Each row is a point. The window is the flat piece filled in between its corners: a triangle in 3 columns, a solid with four corners in 4, and so on. A path goes straight from each point to the next, and from the last back to the first. After which points does the path pass through the window?

Window (3 x 3):
-2 -14 70

64 26 -45

-21 -3 35
Path:
(1): 47 46 -29
(2): -23 -1 94
(3): 6 -48 45
(4): 54 -5 -43
(5): 58 39 14
(6): -29 30 74
(7): -14 -48 73
(8): 45 -23 -28
(9): 54 67 -31
(10): -33 55 6
(11): 28 -49 33
(12): 41 0 -35
Through the window after points: 8, 10

Window (4 x 4):
-24 -36 6 18

67 62 -30 21

-14 5 11 50

45 -29 104 -22
Path:
(1): 29 -30 25 66
(2): 82 -24 60 32
(3): 33 29 27 -38
(4): -37 44 8 10
(5): 30 -1 -40 82
(6): 63 10 15 25
(7): 22 11 58 -46
(8): -16 34 51 26
(9): 13 -9 -28 56
(10): 104 25 -8 31
(11): -34 33 -2 -21
(12): 42 92 -37 -28
(13): 65 -10 36 73
(14): 87 24 -17 76
(15): -11 33 43 -25
(16): -29 23 4 31
Through the window after points: 8, 16

Window (6 x 6):
-19 41 -32 12 -7 -19

-25 -13 28 -18 26 -71

-9 -19 47 -1 72 -5

7 35 44 -70 1 36

56 45 -6 -1 -24 -17

56 -92 -107 33 -94 19
Path:
(1): 36 -19 -45 -35 21 -4
(2): -37 34 -16 -44 64 -39
(3): 30 -47 45 28 -55 -60
(4): -35 40 28 34 -43 60
(5): 72 -21 -65 -14 -38 -12
(6): 58 31 -34 -58 41 -73
(7): -8 -9 -3 60 -46 7
(8): -4 19 10 15 -17 11
(9): 17 -90 -39 -48 11 -14
(10): 50 36 -73 -78 -26 -3
(11): 0 -79 2 59 -24 -25
(12): 10 70 64 36 -28 -40
Through the window after points: 2, 10, 12

Window (9 x 9):
25 19 -17 -25 -10 33 38 -69 77

-21 49 36 -46 -43 -37 94 -82 56

-22 81 -20 80 45 -22 -67 1 13

32 94 -9 55 39 68 9 3 -64

-21 16 -42 34 97 21 -17 18 -53

16 56 -9 26 24 -14 -3 68 14

-40 47 -35 -100 -105 -18 58 -72 70

-18 -38 31 -26 -21 17 -44 -26 -5

-3 50 -40 107 0 27 52 3 -10
Path:
(1): -51 64 -13 42 51 5 -37 10 34
(2): -44 39 12 4 0 11 21 -29 28
(3): 36 9 -22 -15 -4 -67 8 -32 25
(4): 33 43 -46 39 21 -39 -14 -10 -27
(5): -12 50 -6 17 38 48 9 11 -16
(6): -33 66 -14 -15 -5 49 1 30 11
(7): 64 24 10 39 36 -46 14 -78 -10
(8): 11 47 -49 2 -43 -20 -35 -106 -85
(9): -11 23 47 26 52 58 9 79 55
(10): -37 46 20 -34 -7 14 30 -4 56
(11): -3 37 -25 -14 -54 -34 27 -75 11
(12): 35 76 -25 83 2 -42 -51 -26 -20
Through the window after points: 4, 8, 10, 12

Window (11 x 11):
-63 -1 -26 25 6 61 59 25 34 -11 59

-58 32 -16 -43 -65 8 56 -7 52 51 -111

-18 -10 -8 -13 -58 42 -38 -8 79 2 -48

68 -22 -48 22 -73 25 -14 -5 -66 -18 11

29 -23 -25 72 -22 -8 -23 36 -23 -49 -34

47 14 -16 72 -21 -24 -46 16 5 70 11

-84 27 34 -83 19 16 82 -43 32 -58 20

-99 -98 -42 -39 42 19 -11 20 25 -5 24

49 -34 13 63 -3 39 33 -26 -1 23 -13

-43 16 -1 -90 61 65 70 33 42 -23 7

30 -25 24 83 -45 42 -63 34 -82 17 2
Path:
(1): -4 -42 12 -8 -42 43 10 28 17 13 12
(2): 17 44 -44 121 66 29 54 -86 16 -8 -35
(3): 17 15 -14 27 -35 47 -20 6 -38 7 -37
(4): 7 -50 -7 15 -49 -1 13 8 -13 -6 33
(5): 55 -72 0 -20 -96 -53 -18 58 -16 -4 11
(6): -1 22 -20 53 6 58 -27 -27 -10 23 -28
(7): -26 20 -37 7 9 9 16 0 -10 19 -58
(8): 0 -40 14 -16 -63 24 -6 11 54 3 -23
(9): -17 -22 6 -8 -35 33 24 12 38 -6 11
(10): -56 18 -30 18 2 49 15 3 22 0 -5
(11): -47 24 -8 42 29 16 28 -26 24 -31 -19
(12): -29 -21 2 -43 -25 33 28 24 25 18 -8
(13): 25 -22 40 33 -75 -13 22 37 -14 -26 -9
(14): -17 4 -37 35 62 74 -35 -14 -45 46 25
(15): -18 56 -73 55 -35 57 -18 -18 -14 -29 -29
(16): 28 -60 56 -11 -12 -33 -18 30 56 75 17
Through the window after points: 1, 3, 9, 15
